Each row of a before or after table is a point. One or more steps were done to the points. Then noise was added and the rows were shuffled. The steps act on columns, c1 being the first. Write out the steps. A step turns or swaps two columns, mirrors them in a line or flattens them onto one, adds a multiple of one to another, or multiplies or shifts one. Angles are multiples of 10 degrees, from the lower column toward the higher: turns from -170 to 170, lines from 10 to 170 but not 90. Use the fewest steps. Two steps may share a column if one is a turn and the other turns, adds or multiplies; they go together, in the order done. Otherwise the lowest column goes first.

Before:
[[ -2 -15]
 [-21  -9]
 [ -2  18]
 [ 35 -35]
 [-60  15]
 [-25 -10]
 [  7  53]
 [-12 -39]
 [  8  14]
 [ 36   5]
 [-27  -9]
 [  3 -39]
 [  8  -5]
 [ -5  -3]]
After (14 x 2):
[[ 18  36]
 [-11 -14]
 [-15 -52]
 [  5  13]
 [ -7   6]
 [-34   2]
 [ 28   4]
 [-29  41]
 [ 56 -24]
 [ -1 -20]
 [ 23   7]
 [ 27   6]
 [  4   2]
 [  4  39]]
Steps: turn c1 and c2 by 170 degrees

Before:
[[  3  -4   6]
 [  3   3 -16]
 [  2  -2 -11]
 [ -9   3  -9]
 [ -1   7  -3]
 [ -2  20   0]
 [ 13  -5   9]
 [ 10  -6  -3]
 [  0  -3   7]
 [ 12  -9  -5]
 [ -7  24   0]
 [-15  19  -4]
 [ -7  12  -3]
 [  5  -1   6]]
After, 14 rows:
[[  4  31   7]
 [  4   7  15]
 [  5  -8 -10]
 [ -8  -4  15]
 [  2  51   0]
 [ 12  47  11]
 [  7  60   2]
 [ -1  18   5]
 [ -7 -12 -19]
 [-14 -23   3]
 [-11 -15   2]
 [ -1  -2  -9]
 [-12   8  23]
 [  1 -10 -10]]
Steps: multiply c3 by 1.6; turn c1 and c3 by -160 degrees; multiply c2 by 2.5

Before (8 x 4):
[[  6  29  27 -25]
 [ 28   0   1 -29]
 [-29 -44  25   6]
 [ -2 -32 -26  24]
 [  0  -9  -3  -4]
 [ 24  17  34 -34]
 [ 14 -21  -1  24]
 [  1 -20 -25   9]]
After, 8 rows:
[[  9   0  27 -29]
 [  3  -9   0 -17]
 [ 23 -20  -7 -22]
 [-33 -45 -19 -61]
 [-23  29  14  20]
 [  7 -21  12  -7]
 [ 24 -33 -10 -25]
 [-23  15  35  -9]]
Steps: turn c1 and c3 by 70 degrees; add 1.5 times c2 to c4

Before:
[[ 36  12  27  -3  -6  26]
 [ 20 -18  -5 -25  57 -10]
 [ 37   8 -35   4  41 -16]
 [-28 -40   6 -10 -50  15]
 [ 36 -46  30  35 -48   3]
 [-25  -8  43  23 -22  17]
 [-33 -32  42   7 -23  30]
 [ -4  -9 -15   2  38  14]
 [ 19  -2  -9 -11  21 -39]]
After:
[[ 42 -14 -34  -1   8 -11]
 [-26  16  44   7   0  40]
 [ 33 -16  -2 -24  34  10]
 [ 17  32  28  -6 -24  -1]
 [ 20 -37 -10 -11   0 -10]
 [  1 -15  26  35 -61  46]
 [-38  -2  11 -13 -16  43]
 [ 15   7 -12   3  33  11]
 [-24  17  43  22   1  14]]
Steps: turn c1 and c5 by -40 degrees; multiply c1 by 0.7; turn c2 and c6 by -70 degrees

Before:
[[ 15 -30  14  48 -33  20  37 -20]
 [ 25  28  28  20   4 -12 -12  -6]
 [ 21  -4  10  -1  11  18  -1  -8]
 [ 26   7  -9  -6 -19  -3 -24  -1]
 [ 39 -48 -26  35  15  -9   7 -31]
 [ 39 -37 -14  36  10  42 -33 -13]
 [ 39   2  23 -22  -4  16  -1 -29]
 [ 14 -29 -51  38  22  22   4 -38]
 [ -3 -55  -8  22  12   5  11 -21]
 [ -8  33  49 -19 -20 -47 -19 -60]]
After, 10 rows:
[[ 20  23 -52   8  21  42  36 -36]
 [ 50  18  -8  11  11  17  25 -22]
 [-34  14  29  23   4   7  -6  -9]
 [ -1  21  12 -16  11  11  14  -6]
 [ 23  53 -14 -14  12  55 -19 -16]
 [-27 -19  49  20 -23 -44 -48 -59]
 [-14  36  20 -28  -3  -9  -7 -33]
 [ 32  55 -27  28  15  22  29 -30]
 [-15  25 -11   0 -20  -8 -50  -2]
 [ 22  23  15  16 -33  51 -14 -20]]
Steps: turn c1 and c2 by 110 degrees; turn c4 and c6 by 50 degrees; add 1.5 times c5 to c7
